Each row is a point. Each copy is the shape, with its points in the same order, stretched, turned, moved and blurred by noise. Some copies are also mirrored. Which?

Shape (8 x 3)
[[  6  27   5]
 [ -1  19  55]
 [-13  -5 -54]
 [ 24 -23 -38]
 [ 20  13 -32]
 [ -5  39  47]
 [ 13  50  27]
 [ 14  37  59]]
Copy 1 (8 x 3)
[[-12  10  -8]
 [  2 -10 -52]
 [  3 -10  51]
 [ 41   9  44]
 [  4  15  32]
 [-17  -2 -47]
 [-14  26 -34]
 [ -4   9 -59]]
Copy 1 is: mirrored
Copy 2 (8 x 3)
[[ 37   8  22]
 [ 75 -31  25]
 [-30  16 -16]
 [-39   2  18]
 [ -5  25  23]
 [ 85 -17  21]
 [ 74  14  40]
 [ 88 -18  43]]
Copy 2 is: mirrored
Copy 3 (8 x 3)
[[ 43   5  -1]
 [ 73 -36  38]
 [-40  23 -15]
 [-25 -13 -28]
 [  5  14 -27]
 [ 83 -15  36]
 [ 83   7   8]
 [101 -26  24]]
Copy 3 is: only turned
Copy 4 (8 x 3)
[[ 28   7   9]
 [ 14 -15  56]
 [ -3  47 -45]
 [-16   7 -41]
 [ 17  15 -34]
 [ 35  -2  49]
 [ 52  -5  24]
 [ 38 -27  54]]
Copy 4 is: only turned

Shape (9 x 3)
[[  4  -4 -48]
 [-25  15 -48]
 [-10 -25  56]
 [  5 -16  43]
 [-26  54 -18]
 [-34  66  56]
 [-18   2 -31]
 [-16  65  -6]
 [-33 -26 -35]]
Copy 1 (9 x 3)
[[-39  10  12]
 [-45  14 -22]
 [ 38 -64 -17]
 [ 33 -42  -9]
 [-10  33 -50]
 [ 53  10 -82]
 [-31   0 -13]
 [  5  44 -50]
 [-44 -33  -8]]
Copy 1 is: mirrored
Copy 2 (9 x 3)
[[ 33 -18  41]
 [  4   1  51]
 [-19 -19 -36]
 [  0 -17 -30]
 [ -9  39  38]
 [-58  57 -14]
 [  6  -5  38]
 [-11  56  26]
 [ -6 -33  44]]
Copy 2 is: mirrored
Copy 3 (9 x 3)
[[ 47  44  -4]
 [ 37  67  15]
 [-45 -17 -12]
 [-24  -9 -19]
 [  2  90 -15]
 [-69  65 -39]
 [ 19  50  10]
 [ -4  87 -28]
 [ 21  27  41]]
Copy 3 is: mirrored
Copy 4 (9 x 3)
[[-25  44 -27]
 [-35  10 -23]
 [ 25  -2  42]
 [ 31  10  25]
 [-13 -31 -22]
 [ 25 -79  15]
 [-23  19  -9]
 [  0 -44 -26]
 [-34  27   4]]
Copy 4 is: mirrored

Shape (7 x 4)
[[-12 -17  24  18]
 [-37 -48 -17  16]
 [-41  29 -37 -36]
 [ 33  23  22 -85]
 [ 31  43 -57 -32]
 [ 11  38  23 -52]
 [ 21  18  14  26]]
Copy 1 (7 x 4)
[[-14 -16   1 -29]
 [-17 -37 -45 -13]
 [-14  39 -45  24]
 [ 41  79  19   2]
 [ -6  24  10  61]
 [  6  63  22   0]
 [-26 -12  45  -4]]
Copy 1 is: only turned
Copy 2 (7 x 4)
[[  9   1  31  25]
 [  5 -72  10  37]
 [-28  -6 -61  56]
 [-61  67  -4  -5]
 [  5  22 -72 -22]
 [-35  71  -9  18]
 [ 34  35  24  -5]]
Copy 2 is: only turned

Shape (8 x 4)
[[ 35 -19  12 -17]
 [-48  27 -57 -43]
 [-14  31 -86 -12]
 [-11  55 -45 -14]
 [-25  -5  -2   6]
 [  1   2  14  23]
 [ 18 -38  33  30]
 [ 25 -65  33  41]]
Copy 1 (8 x 4)
[[ 54   3 -12 -12]
 [-48 -39  87 -48]
 [-65  10  53 -62]
 [-43  16  77 -30]
 [-23 -24  15  14]
 [ -7   8  -3  26]
 [ 27  -4 -53  28]
 [ 27 -10 -82  34]]
Copy 1 is: only turned
Copy 2 (8 x 4)
[[ -9 -28 -18 -28]
 [ -7  26  69 -43]
 [-18  61  42 -29]
 [ 32  48  32 -30]
 [-16 -16  33   3]
 [  3 -14   0  14]
 [-28 -47 -16  19]
 [-59 -57 -25  33]]
Copy 2 is: only turned
Copy 3 (8 x 4)
[[ 32   4  -8  26]
 [ -4 -56  -9 -32]
 [  4 -45 -58 -41]
 [  0  -9 -20 -61]
 [-24 -14  -3  22]
 [-22  16  -9  20]
 [-14  23 -14  60]
 [-17  20 -21  84]]
Copy 3 is: only turned

Shape (11 x 6)
[[  5  14 -42 -27  10   7]
 [-19  21   0   8  37   1]
 [  8 -69  30  27 -11   9]
 [-50  11  -1 -28  -2   3]
 [-41   8 -47 -21  30   8]
 [-50  13   0  34  15  45]
 [ -4  36   6 -21  59 -25]
 [-12 -41  16  14  23  73]
 [ 23  21 -28 -95 -43 -10]
 [ 28 -23  19 -84 -40 -21]
 [ 23 -78  47 -58 -15 -13]]
Copy 1 (11 x 6)
[[-48  18  -5 -12  23  -7]
 [-51 -36 -19  11   5  19]
 [ 49 -43  25   8  27  19]
 [-60  11   6 -30 -11  35]
 [-83  -4  -4 -28  22  12]
 [-24 -33 -40  -1  36  51]
 [-75 -16  -1  24 -37  -5]
 [ 11 -18  10  32  66  48]
 [-49  78  26 -39 -29 -15]
 [-20  59  61 -20 -44  -3]
 [ 13  20  99   0 -14  15]]
Copy 1 is: only turned
Copy 2 (11 x 6)
[[ -9  40 -37   7 -25   0]
 [-34   0 -13 -30   8  -4]
 [ -6 -67   3  24  -6 -54]
 [-22 -15  39  -7 -24  26]
 [-51  14  -7  -5 -41  32]
 [-55 -52  11 -11  15  48]
 [-25  54 -21 -53   5 -15]
 [-66 -59   4  45  23  -4]
 [ 39  57   8  51 -48  -7]
 [ 31  24  42  48 -25 -55]
 [  9 -13  57  40 -25 -90]]
Copy 2 is: mirrored

Shape (11 x 8)
[[  4 -44 -58  34  28  34   1  13]
 [ 26  26  36  11 -33  27 -45  10]
 [  4 -91 -56  -6   2  28 -21  -2]
 [ 40  26  -3 -19  -9  31 -16 -22]
 [-38   3  16  14 -35  18  52 -17]
 [ 32  27  15 -35 -21  41 -25  54]
 [-33 -33 -79   2  14   9 -27 -13]
 [ 57  28  33 -38  18  11 -45  13]
 [-15 -49 -41  11  25   5  -7  12]
 [-31   7  29  21 -44 -11  44   4]
 [ -8  -5 -23  31 -51 -26  50  13]]
Copy 1 (11 x 8)
[[ -8 -14  -1 -55 -60 -30 -48  -1]
 [-22 -11  59 -22  -9  32  28   2]
 [-30   9  -9 -99 -11 -49 -24  -9]
 [ 21  21  29 -29 -12  11   9 -19]
 [-42  12  21  60 -67 -27 -11 -28]
 [ -8   1  -6 -43  -7  47  57  -7]
 [ -8  18   6 -48 -40 -56 -17  38]
 [ 15  -1   9 -44  49  64  26   9]
 [-27 -12 -11 -40 -21 -30 -30  19]
 [-54 -27  19  76 -43 -24   7 -14]
 [-35 -62   8  63 -57 -65  12 -25]]
Copy 1 is: only turned
Copy 2 (11 x 8)
[[ 76  -5 -21 -27  91  23  17 -34]
 [ 17 -13  67  11 -62   0  -2 -41]
 [ 56 -48 -41  -2  60  20  67 -43]
 [-14 -32  62 -25 -23   8  33 -10]
 [-12  15   1  67  50  26  -4  19]
 [ 38 -86  60 -53 -50  -1  14 -12]
 [ 46  29 -34 -11  43  48  67  14]
 [-13 -56  30 -68 -82  -4  -5 -17]
 [ 52  -1 -52 -22  51  24  21 -10]
 [ -7  22  -2  66  16  -5 -19  18]
 [ 23  40 -11  58  46 -47  27  14]]
Copy 2 is: only turned
Copy 3 (11 x 8)
[[-19  16  44  24 -55  21 -19 -15]
 [ -6   9  18   4  78  -3 -37  54]
 [ -5 -25  85  -9 -64   5   9  34]
 [  5 -21 -15  -4  16 -15 -30  50]
 [-42  56 -27  38  -2  -2  15  44]
 [  2 -50  14  21  92 -43 -35  36]
 [-61 -31  32 -14 -47  25  -2 -34]
 [ 37 -64   2  -9  83 -19 -33  35]
 [-16 -11  43   6 -29  20   0 -20]
 [-32  58 -15  19   9  -7  23  21]
 [-39  58   5  -8 -50 -28  12  -7]]
Copy 3 is: only turned

Shape (14 x 8)
[[ -8 -57 -13  20 -37  18  30 -42]
 [ -8  33  -9 -17 -51   8   5  87]
 [-23  -1 -33  18  34 -17  25   3]
 [-10  -2 -43  16  15  -1  30  10]
 [-15  -2 -71 -19  42 -12 -33 -20]
 [-26 -46 -34 -19 -16  11  32  26]
 [  0 -42 -71  39  -8  20  30  20]
 [  9  35  27   6  16 -14   1  36]
 [ 19  31 -31 -53 -27 -67  -5  26]
 [  4  36  -2 -32 -54 -63  30 -43]
 [ 94 -76   5  33   9   2  50   3]
 [ 74 -50   8  15 -24  54 -62 -18]
 [  5 -28  12  39 -42   6 -23  22]
 [ 22 -52 -40  -4  -4  -5 -53  32]]
Copy 1 (14 x 8)
[[ -30  -30   29   74   15   31   26  -58]
 [  23   40  -17   -4  -87    9  -78   10]
 [ -46    4    8   -9   -6   31   46   34]
 [ -40   -7    6    9  -29   34   34   17]
 [ -57  -28  -45   -2   25   51   13   82]
 [   1   -9   -6   54  -28   72    5   -4]
 [ -36  -48   34   25  -17   62   -6   34]
 [  12   33  -13  -26  -36  -33   12    1]
 [ -18   20  -82   10  -70  -15  -19   42]
 [ -62   31  -52   32  -51  -55   27  -41]
 [  52  -84   21   58  -28    3   56  -51]
 [  49 -100   -3   20   50   -6  -51  -34]
 [  10  -26   32   26  -15  -11  -29    1]
 [  12  -59   -4   25   -3   35  -44   80]]
Copy 1 is: mirrored
Copy 2 (14 x 8)
[[ 28  20   4  -3  13 -56  40  18]
 [  0 -62  63 -14  65  21 -42  30]
 [-60  20  -4   1 -18  14   9   7]
 [-53   4   3   6  -3   2   6  19]
 [-70 -21   1 -48 -66   6 -14 -34]
 [-12 -13  19 -43  32 -37 -13  28]
 [-42   1  -2   7 -24 -37  13  59]
 [  4   1  -9  18  21  65 -26  -6]
 [-14 -65  55 -59   7  28  12 -11]
 [ 36 -28  62 -17  49  10  59 -35]
 [ 49  20 -86  32 -13  17  55  67]
 [ 71 -40 -30  12 -49 -18 -13  19]
 [ 27  -5  27 -10  -3   0 -18  34]
 [-14 -36  19 -61 -63  -5 -34  30]]
Copy 2 is: only turned
Copy 3 (14 x 8)
[[-52   7 -33 -39 -22  51  19  -9]
 [ 52 -10  47 -29 -10 -65  21  44]
 [ 20 -18 -32 -10  47  35 -12 -16]
 [ 35   4 -18 -23  34  42   3 -12]
 [  7   0 -33  -1  43  14 -28 -74]
 [  4 -26 -29 -58 -22  18  17 -23]
 [ 35  17 -27 -28   0  50  30 -18]
 [ 37  -1 -11  12  26 -26 -33  35]
 [ 27 -28  59  13   4 -29 -36   7]
 [-36 -22  73   0  20  16 -26  23]
 [ 32  42 -54  16 -58  68 -39  40]
 [-23  66 -54  21 -72 -15 -19   7]
 [-21   2 -27   8 -28 -18  32  25]
 [  8  -8 -47  10 -50 -27  -5 -42]]
Copy 3 is: only turned
